Each point is reached from the start by the listed moves, each made once or not at all, plus a little noise. Is the number of moves made odd or even? Then give how often each move was made.
In the rows, 128 means zero.

Moves:
(1): [201 132 128 140]
(2): [122 164 115 136]
Start: [118 115 127 136]
Points:
[185 157 116 158] => even (1, 1)
[113 150 119 142] => odd (0, 1)

Moves:
(1): [194 121 130 138 127 134 136 120 113 131 122 119]
(2): [134 190 137 130 128 125 122 118 124 130 113 121]
(3): [124 127 177 121 130 137 130 136 127 131 123 132]
(4): [123 138 133 188 133 130 135 102 131 123 135 122]
(5): [128 132 126 129 170 129 119 141 127 126 134 123]
(6): [133 129 113 124 124 191 115 126 113 120 128 138]
(7): [118 130 123 117 139 129 193 115 127 122 123 127]
(8): [131 138 126 147 114 128 139 176 117 127 121 132]
(9): [137 129 126 129 133 136 130 128 183 123 131 123]
Start: [113 121 120 134 137 136 126  91 141 142 102 148]
Points:
[128 185 127 138 142 142 122  82 192 139  90 135] => even (0, 1, 0, 0, 0, 0, 0, 0, 1)
[117 195 169 138 142 151 200 124 179 135  75 141] => odd (0, 1, 1, 0, 0, 0, 1, 1, 1)
[192 192 111 162 161 203 117 132  96 136  81 139] => odd (1, 1, 0, 0, 1, 1, 0, 1, 0)
[184 185 184 201 149 158 138  56 179 141  87 124] => odd (1, 1, 1, 1, 0, 0, 0, 0, 1)

Moves:
(1): [170 134 115 121 125 124 113 122 131 124 126 129 126 132 129 132 128 115
 126 122 139]
(2): [119 163 134 129 132 124 129 139 121 132 124 126 126 136 123 138 140 123
 134 112 134]
(3): [133 116 166 125 120 133 119 139 130 139 128 139 128 137 137 127 131 134
 135 136 121]
(4): [145 118 137 180 140 131 105 144 135 116 127 143 124 119 129 119 116 136
 134 127 142]
(5): [131 129 138 120 182 142 134 125 127 128 138 124 129 145 128 120 132 130
 131 115 131]
(6): [123 130 120 130 117 166 131 125 139 145 131 127 141 133 134 136 135 136
 125 123 123]
(7): [155 123 133 140 127 130 173 124 124 122 104 136 134 127 135 113 121 133
 125 126 128]
(8): [137 125 111 116 131 119 142 183 140 136 128 122 116 127 135 119 137 133
 123 132 119]
(9): [131 145 124 130 121 118 133 120 176 124 134 126 140 143 145 114 123 135
 132 127 127]
(10): [127 135 128 132 133 115 131 116 128 171 127 128 116 116 133 124 126 126
 115 127 123]
(11): [141 120 135 140 121 123 147 128 115 125 178 130 130 128 137 143 135 124
 133 130 109]
(12): [121 124 112 121 129 125 124 119 120 129 130 171 126 142 130 125 135 128
 119 121 133]
(13): [132 124 123 126 132 109 115 140 116 140 130 119 187 125 132 129 116 135
 114 122 132]
(14): [125 124 121 136 118 120 122 127 118 142 126 114 125 158 117 126 122 129
 140 132 120]
(15): [121 123 112 137 131 121 127 127 117 127 115 124 122 122 187 134 138 129
 135 136 144]
(16): [122 131 128 128 130 121 132 132 139 134 125 135 121 138 128 172 124 128
 122 130 118]
(17): [130 123 124 137 135 115 123 120 135 129 121 131 136 136 117 126 174 134
 115 144 131]
(18): [136 134 131 130 120 121 122 116 122 117 134 126 120 128 129 135 129 167
 125 111 122]
Start: [157 123 119 118 103 162 137 141 149 103 141 101 101 109 128 130 116 114
  88 154 134]
Points:
[204  74 133 189 167 135 125 155 117 122 110 154 160 168 189  98 153 152
  86 165 162] => odd (0, 0, 1, 1, 1, 0, 1, 0, 0, 0, 0, 1, 1, 1, 1, 0, 1, 0)
[150 144 117 109  76 168 132 198 151 155 146 139  82 184 133 184 146 166
  86 128 103] => even (0, 1, 1, 0, 0, 1, 0, 1, 0, 0, 0, 1, 0, 1, 0, 1, 0, 1)
[195 112  62 175 108 147 164 205 205 124 113 151 157 137 231 142 112 154
  65 149 145] => odd (0, 0, 0, 1, 0, 1, 1, 1, 1, 0, 0, 1, 1, 0, 1, 1, 0, 0)
[249 150 136 178 148 163 154 185 219 172 118 112 106 182 148  93 165 144
  91 148 133] => even (1, 1, 1, 1, 1, 1, 1, 1, 1, 1, 0, 0, 0, 1, 0, 0, 1, 0)

Moves:
(1): [151 122 115 120 135 134 131 134 125 125 108 105 130 138 119 124 108 108
 139 145 127 107 115 121]
(2): [101 137 115 128 125 122 132 126 132 126 130 134 116 116 115 114 139 121
 137 127 149 122 122 140]
(3): [133 140 122 129 122 143 118 123 128 123 149 128 151 128 137 132 132 132
 104 131 130 118 139 131]
(4): [110 109 137 106 126 145 154 148 145 121 119 119 110 151 118 146 145 115
 151 112 131 144 108 122]
(5): [122 107  99 141 132 125 136 126 149 145 117  92 117 119  98 140 120 133
 124 117 111 134 131 127]
(6): [125 151 155 138 141 115 117 144 117 116 136 111 127 105 132 123 122 126
 111 118 120 120 107 136]
(7): [136 137 125 154 111 131 132 131 121 134 128 131 123 126 111 128 106 129
 128 138 108 115 139 129]
(8): [111 159 144 149 123 137 103 126 140 112 142 125 125 160 145 118 122 115
 146 131 127 144 118 135]
(9): [120 129 117 118 132 144 132 142 146 161 114 108 133 130 132 122 147 121
 137 135 136 151 144 126]
(10): [125 127 124 125 123 111 125 130 115 143 123 124 132 130 133 129 124 145
 141 122 127 113 122 134]
(11): [130 123 127 118 130 121 126 124 120 138 136 135 124 135 123 129 116 128
 128 135 147 144 132 127]
(12): [138 136 142 119 143 123 147 109 111 115 110  94 116 167 119 138 131 115
 131 122 114 127 136 105]
(13): [128 172 133 123 127 121 108 148 121 115 139 155 115 119 123 129 146 122
 134 131 131 125 107 114]
(14): [112 136 126 132 125 141 111 120 132 138 150 147 112 110 153 151 150 105
 121 141 124 125 121 116]
(15): [144 106 119 152 106 135 103 138 128 127 101 122 110 136 130 114 150 133
 127 109 159 130  98 104]
(16): [127 121 148 129 133 133 123 136 142 131 130 122 130 135 117 127 147 110
 137 137 120 128 130 135]
(17): [133 108 124 140 140 113 128 128 128 134 130 117 143 119 137 133 122 111
 122 115 145 134 123 139]
(18): [129 130 131 129 138 136 111 119 112 129 115 126 143 115 114 114 118 110
 131 136 120 151 128 119]
(19): [105 127 115 146 140 115 144 125 131 125 142 138 135 128 110 124 114 125
 109 130 139 143 127 116]
(20): [126 132 134 117 123 121 155 123 146 146 138 148 107 142 141 119 135 110
 116 111 100 127 102 124]
(21): [126 127 118 119 129 124 127 149 101 126 124 116 114 123 130 147 148 114
 110 133 124 142 109 146]
(22): [127 122 132 113 146 113 102 145 122 134 127 125  95 154 130 115 123 129
 125 118 115 113 133 142]
(23): [120 134 127 126 126 133 117 124 156 125 121 137 126 126 125 148 111 144
 112 123 124 125 137 123]
(24): [127 125 127 128 117 116 120 131 129 130 136 139 120 125 136 117 111 122
 116 136 131 136 149 126]
Start: [125 139 116 113 113 130 133 151 126 112 129 123 147 117 158 113 128 131
 157 141 119 126 107 136]
Points:
[ 77 188 139 101 169  67  71 218 113 136 145  95  83 126 173 150 160  53
  97 137 109 146  85 132] => odd (0, 0, 0, 0, 0, 1, 0, 0, 1, 1, 0, 1, 1, 1, 0, 1, 1, 0, 1, 0, 1, 1, 1, 1)
[ 96 115 116  66 172 120 173 162 135 161 128  82 119 206 141 104 132  46
 127 104 118 206 104 110] => even (0, 0, 1, 1, 0, 0, 0, 0, 1, 0, 1, 1, 0, 0, 0, 0, 1, 1, 1, 1, 0, 1, 0, 0)
[ 65 137 111  86 103 155  87 188 134 180 153 127 101 133 143 104 151  59
 183 169 121 154 140 145] => even (0, 1, 1, 1, 0, 0, 1, 0, 1, 1, 1, 0, 0, 1, 0, 1, 0, 1, 0, 0, 0, 1, 0, 1)
[ 81 223 115 127 104 128  78 190 140 166 157 139 138 127 150 108 150  51
 148 152 113 174  67 166] => even (0, 1, 1, 0, 0, 0, 1, 1, 1, 1, 1, 0, 1, 0, 0, 1, 1, 1, 0, 1, 1, 0, 1, 0)
[105 134  71 156  91  83 142 152 149 161 137  95 103 148 136  84  46  71
 178 142 112 123  79 156] => even (1, 1, 0, 0, 1, 0, 1, 1, 0, 1, 1, 0, 0, 0, 0, 0, 1, 0, 0, 1, 0, 0, 0, 1)
[ 52 249 170 136 129 123  94 169 124  73 157 114 132 167  90 119 106  78
 162 139 113 155  72 111] => even (0, 1, 1, 1, 0, 1, 1, 1, 0, 1, 1, 1, 1, 0, 0, 1, 0, 1, 1, 0, 0, 0, 1, 0)
[109 164  81 171 115 118  21 211 110 129 132 111  50 149 108  96 112  20
 143 186 113 173  47 101] => even (1, 0, 0, 0, 1, 0, 1, 1, 0, 0, 1, 0, 1, 1, 1, 1, 0, 1, 1, 0, 1, 1, 0, 1)
[ 47 167  66  89 105 131  79 228 146 175 104 114  46  97 112 152 156  78
 168 144  94 157  96 136] => odd (0, 1, 0, 1, 1, 0, 1, 0, 1, 1, 0, 0, 1, 1, 0, 0, 0, 1, 0, 0, 1, 1, 1, 1)
